Each row is a point. Each copy is the shape, with its points in the same order, turned, moved and blurred by noise. Say if it was mirrored as well.
In the rows, 128 means zero.

Shape, 5 rows:
[[128  66]
 [145 123]
 [191 133]
 [ 96 123]
 [121 126]]
Copy 1, 5 rows:
[[155  70]
 [148 124]
 [187 154]
 [107 104]
 [122 119]]
Copy 1 is: only turned
Copy 2:
[[119  63]
 [110 122]
 [ 66 138]
 [159 115]
 [134 122]]
Copy 2 is: mirrored
Copy 3, 5 rows:
[[ 89  66]
 [127 111]
 [174 102]
 [ 84 130]
 [107 123]]
Copy 3 is: only turned

Shape, 10 rows:
[[131 148 100 135]
 [123 175 122 142]
 [114 139 128 188]
 [151 136 136 138]
 [125 125 157 137]
 [156 189 103 112]
 [152 185 115 160]
 [129 131 115 156]
 [150 122 235 120]
 [ 69 125 111 113]]
Copy 1:
[[139 157 120 157]
 [143 172 141 153]
 [124 144 159 197]
 [152 128 146 143]
 [118 118 166 150]
 [184 179 112 135]
 [170 173 146 168]
 [128 135 133 176]
 [125  82 221  95]
 [ 62 166 131 143]]
Copy 1 is: only turned
Copy 2 (10 x 4):
[[146 143 101 128]
 [152 163 121 128]
 [187 128 128 154]
 [134 122 129 140]
 [147 110 154 124]
 [105 173  96 119]
 [136 171 114 162]
 [162 118 112 136]
 [113 106 231 105]
 [183 128 102  70]]
Copy 2 is: mirrored

Shape (11 x 8):
[[116 152 152 197 112  99 161 150]
 [ 95 169 134 150 145 140 143 148]
 [137 128 126 170 138 144 103 109]
 [163 111  84 124 123  81  76 196]
 [130 104 135 130 155 129 116 142]
 [107 196 121 178 125 104 152 121]
 [152 104 151 130 144 164  96 163]
 [138  97 100 104  76 125 151 147]
 [ 95 111 115 147 125  86 130 142]
 [105 183 186 149 119 107 146  98]
 [201  53  79  84 146 106 132 177]]
Copy 1:
[[ 93 125 141 210 125 136 163 136]
 [ 80 157 136 152 151 156 139 145]
 [133 117 113 156 151 162 106 111]
 [187 122 104 140 140 118 121 218]
 [128 106 132 123 164 137 123 143]
 [ 86 177 118 192 123 134 142 122]
 [153 100 153 125 177 174 120 153]
 [149 110 124 103  89 145 175 160]
 [ 99 108 112 146 120 111 134 165]
 [ 83 158 177 175 117 123 119  95]
 [209  91 104  76 163 107 180 185]]
Copy 1 is: only turned
Copy 2 (11 x 8):
[[ 96 131 129 211 119 123 154 156]
 [ 84 139 110 156 150 142 127 160]
 [136 108 125 164 122 151 103 106]
 [163  59 116 136 106  75  79 197]
 [124  95 151 134 134 122 115 142]
 [107 162  84 193 138 113 133 136]
 [135 100 166 122 116 160  94 155]
 [142 113 118 106  72 104 163 162]
 [101  91 114 150 124  87 147 141]
 [ 81 188 144 184 143 107 131 116]
 [215  63 141  76 116  95 139 184]]
Copy 2 is: only turned
Copy 3:
[[125 157 146 205 141  97 154 110]
 [103 164 126 146 151 124 141 142]
 [129 106 109 153 144 142 109 105]
 [184  89 124 151 119  68  83 188]
 [147 104 147 127 159 128 122 142]
 [107 183 109 171 142  88 130  99]
 [160  98 145 138 139 169 117 160]
 [158  97 131 121  84  90 171 140]
 [117 107 149 147 145  71 133 132]
 [106 185 169 150 133 123 126  77]
 [238  62 125  96 139  87 143 176]]
Copy 3 is: only turned

Shape:
[[104 116 174 136  81 153 119  71  60 135 115]
 [108 135 123 108 126 148 108 147 174  81 171]
 [166 111  78 134  90  88 113  90 119 156 126]
 [131 102 113 134 154 175 101 159 166 154 155]
 [112 136 142 119 101 172 120  73  88 144 137]
 [160 116 110 116 124  82  92 112 158 130  77]
 [110 110 159  64 117 170  94 152 149 127 165]
 [163 100 143 134  77  88 157 118 169 126 110]
 [112 125 102 116 129 176  81 172 139 123 138]
 [140 118 160 145  78 155  69 152 135 112 152]
 [111 166 123  98 100 179 104 201 139 138 147]
 [135 124 182 143 147 145 116  79  45 142 132]
 [124 117  90 121  72  60 118 107 160 176 120]
 [100 161 138 119 112 164 110 164 124 128 166]
 [161  89  71 119  78  93 135 121 131 133  95]
 [117  95  82 139 112  90 116 116 177 144  77]
 [ 89 100 121 106 124 124 109 174 134 122 161]]
Copy 1:
[[129 109 163  82  99 152 151 105  67  62 130]
 [ 87 118 107 131 101 150  94 164 179  95 168]
 [175  97  83 102  88  78 119 114 108 157 135]
 [116 118  91 122 137 180 145 167 153 147 185]
 [120 121 140  97  85 175 127 100  94 106 118]
 [159 135 113  88 137  77 125 136 157 133 128]
 [109 114 125  61 110 191 106 179 164 105 166]
 [168  78 139 108  88  71 159 158 169 109 148]
 [107 149  72 108 133 179 116 170 139 114 164]
 [164 119 112  91 109 162 122 149 128  76 204]
 [114 175  88 101  85 179 123 207 131 111 178]
 [130 112 179 111 131 151 130 113  50 114 117]
 [138 108  88  65  81  54 141 130 139 150 161]
 [ 89 141 120 108  89 173 117 169 111 102 175]
 [159 100  65 102  98  74 151 143 139 131 112]
 [126 124  85  93 129  58 163 128 161 130 137]
 [ 84  98  88  94 126 141 112 186 125  98 174]]
Copy 1 is: mirrored
Copy 2:
[[101 135 159 129  81 164 113  55  66 111 128]
 [110 149 136 101 131  92 103 159 143 138 193]
 [152 120  74 129 106 110 125  77 143  91 103]
 [106 139 130 106 147 157 115 170 176 127 133]
 [ 93 165 140 109 108 156 122  62 100 113 138]
 [187 104 106  90 121  97 123 118 126 134  98]
 [ 83 142 155  56 109 125 108 166 129 105 164]
 [172 111 125 136  63  99 168 127 136 118 128]
 [103 155 109  95 132 144  76 170 136 139 144]
 [131 147 158 122  79 134  60 141 140 109 145]
 [ 88 202 121  95 104 124  92 192 118 127 135]
 [117 136 177 135 146 171 117  67  70  80 117]
 [125 111  83 117  82  65 140 100 149 120  78]
 [ 81 187 144 119 120 117  95 154 116 121 145]
 [160 105  50 123  84 115 138 118 126 110 116]
 [148  91  82 114 108 100 138 122 146 173  98]
 [ 79 115 118 113 125 104 103 174 118 116 146]]
Copy 2 is: mirrored
Copy 3, 17 rows:
[[114 107 159  90 102 185 111  96  34 131 141]
 [100 100  96 125 142 119 100 153 150  85 162]
 [157  85 100 130  97  95 119  91  94 179  98]
 [112  96  95 114 180 150 110 162 160 157 131]
 [123 132 124  85 112 172 112  93  70 147 142]
 [147  79 135 139 142  85  90 102 111 140  63]
 [122  86 132  60 139 147  92 174 138 103 142]
 [137  73 166 162  97 101 151 107 128 132 104]
 [115  99  78 104 152 160  83 164 131 118 111]
 [141  67 133 141 119 176  70 156 118 119 154]
 [131 137  90 114 115 173  92 205 144 101 109]
 [155 122 153  97 170 169 117 112  25 154 147]
 [122 100 128 134  66  67 104 127 113 178  79]
 [120 135 105 123 130 159  94 181 112 109 159]
 [142  62  87 135  92 107 143 101 105 150  67]
 [ 94  81 113 149 125  86 106 110 121 155  50]
 [ 94  80  97 103 141 112 113 184 111 107 122]]
Copy 3 is: only turned

Shape:
[[ 95 156 150 138 129  66 167  44  67 128  90 125]
 [ 80 180 147 147  85 114 149  74  76 140 106 154]
 [122 133 112  94 203 179 138 125 177 126 126 154]
 [140 117 140 141 135 130 185 145 164 127  99  74]
 [176 130 137 125 114 155 102 145 162 166 102 144]
 [164 114 104  96 114 158 133 133 150 137 147  89]
 [ 83 145 174 120 105 110 147  74  78 102  91 131]
 [134 102 136 107 120 101 136 148 142 155 156 162]
 [ 79 121  96  98 128 184 179 115 166 124 126 154]
 [102  88 134  78 146 168 115 145 133 154  97 142]
 [124  82 115 150 112 130 111 105 179 159 113 135]
 [ 89 156 206 169 124 114 149  81  74 105 132 128]
 [123 132 119 103 128 126 108 164 169  90 103 149]
 [192  71 140 133  96 144 162 107 151 119 109 142]
 [166 104  95 110 138 153 136 172 150 150 102 168]
 [ 64 184 197  88 122 109 178  65 126 133  99 146]
 [151  99 131 142 123 144 135 180 143 161 106 147]]
Copy 1:
[[112 169 152 139 132  46 140 104  64  76  61  90]
 [134 188 128 161  80  69 133 108  64 101  90 115]
 [ 95 150 145 133 173 187 137 103 160 159 121 162]
 [139 120 165  89 136 121 160 134 173 136 111  69]
 [153 117 139  99 120 127 115 142 127 171 150 156]
 [130 112  93  79 137 162 126 107 136 124 155 107]
 [ 94 160 155 136  93  95 119 114  75  81  69 102]
 [102 126 135  96 116 107 181 127 122 124 162 166]
 [ 99 152  98 134 113 173 180  89 168 134  90 148]
 [ 88 121 135  97 111 164 143 150 122 161  97 157]
 [124  87 107 117 117  89 147 106 146 167 108 144]
 [107 136 191 180  89  97 146 115  70  82 100  86]
 [ 98 138 123 122 112 130 106 145 187 104 132 152]
 [174  59 133  99 128 123 150 118 132 103 106 147]
 [142 123 116  98 152 148 155 163 151 143 139 180]
 [ 91 194 189 112  76 103 144  65  96  98  68 115]
 [146 114 134 102 125 130 167 173 133 155 142 153]]
Copy 1 is: only turned
Copy 2:
[[ 91 147 143 144 187  73 104  50  83  89 103 173]
 [ 86 162 114 167 134 106  82  92  55 104 108 187]
 [104 116  75 104 133 177 182 110 123 168 162 116]
 [ 99 128 164 119 133 114 166  99 112 172  85  86]
 [122  65 112 142  79 109 142 140 107 160 118 108]
 [140 115 110 105  77 124 124  99 119 151 120  64]
 [ 59 138 145 120 149 113  91  94  69  76 112 152]
 [131 114 143 113  91 111 113 120 147 157 149 160]
 [ 78 152  85  93  95 175 142  93 112 181 114 141]
 [112  68 114  79 121 164 103 118 100 164 127 133]
 [ 71  81 113 137  88 119 117  93 164 169  96 126]
 [ 61 157 179 179 158 129  91  96  86  73 137 145]
 [ 94 113  95  86 115 125 143 178 136 130 118 119]
 [117  90 152 130  56 128 163  95 125 113  80 118]
 [156  84 107 107  84 146 155 143 119 163  96 135]
 [ 26 152 136 112 148  96 120  87  45 130 162 159]
 [136  82 148 133  92 140 132 146 118 172 104 131]]
Copy 2 is: mirrored

Shape:
[[104 135 106 169 162 116 109 140 144 151 107 136]
 [142 135 133 240 133 145 138 104 152 126 124  97]
 [127 161 140 135 134 157 125 118 132 150 128 146]
 [127 157 103 118 158 150  95 114 150 114 111 124]
 [121 133  83 100 116 119 106 114 134 160 139 137]
 [ 99 134  83 107 122 135 163 172 144 175 142  85]
 [116 128 127 129 115 131  85 131 153 118 139 116]
 [211 157 131 171 142 129 182 161 127 128 120 112]
 [116 130 127  98 121 129 101 129 125 114   7 140]
 [ 92 133 104 121 133 117 136 123  40 107 124 126]
 [170 115 140  97 144 133 137 123 101 118  63 142]
 [129 179 128 103 128  85 137 130 147 119 125 131]
 [129 154  97 131 127 140  97 129  17 141  59 134]
 [115 134  71 142 109 152 152 158 156 141 139 137]
 [104 147 123 131 133 111 110 161  93 124 124 137]]
Copy 1:
[[175 141 145 138 119 157 125 141 150 131 123 121]
 [144  87 111 178 104 203 164 144 127 123 172 143]
 [148 108 127  99 106 138 145 137 130 160 120 160]
 [153 132 119  87 121 164 154  98 149 126  99 133]
 [173 152 101 123 116 110 135 105 137 147  84 161]
 [162 178 113 132 128  86 196 156 112 133 103 129]
 [125 120 132 140 122 133 145 101 150 125  90 143]
 [187  67 120 118 126 149 170 153  60  92 144 145]
 [157 138 202  95 124 145 126  42  93 165 113 108]
 [119 180 127 107 105 125  83 124  78 110 127 164]
 [163 105 140  86 143 142 108  88  61 149 113 125]
 [167 126 146  90 153 110 150 106 136 104 129 171]
 [162 171 167 100  70 166  82 108  48 136  94 166]
 [174 140 100 125  82  98 174 135 129 126 126 116]
 [145 146 156 115 107 119 109 136 123 109 103 151]]
Copy 1 is: mirrored
Copy 2, 15 rows:
[[120  94 143 119 140 114  97 143 119 131 151 128]
 [139 111 132 138 101  57 116 136 155 138 191  67]
 [121 125 124 135 130 124 137 138 141  86 126 114]
 [119 108 152 143 136 172 113 140 145 115 142  90]
 [143 113  96 124 122 175  95 135 115 115 127 133]
 [103 148 110  74  78 156 102 149 114 148 112 123]
 [135 104 133 137 111 157 122  95 106 114 148 110]
 [189 131 141  83 109  93 138 165 162 124  99  58]
 [152  75 182 178 119 178 162 156 134 159 103 159]
 [122 131 101 152 171 138 122 108 117 187  69 100]
 [179 104 141 137 147 165 181 146 162 149  99 123]
 [170 160 166 134 123 152 105 119 123 107 106 121]
 [122  58 113 177 157 137 123 148 152 165  38 113]
 [125 126 104 111  98 138 113 175  83 123 136 102]
 [121 108 139 129 142 128 112 106 103 139  91 112]]
Copy 2 is: mirrored
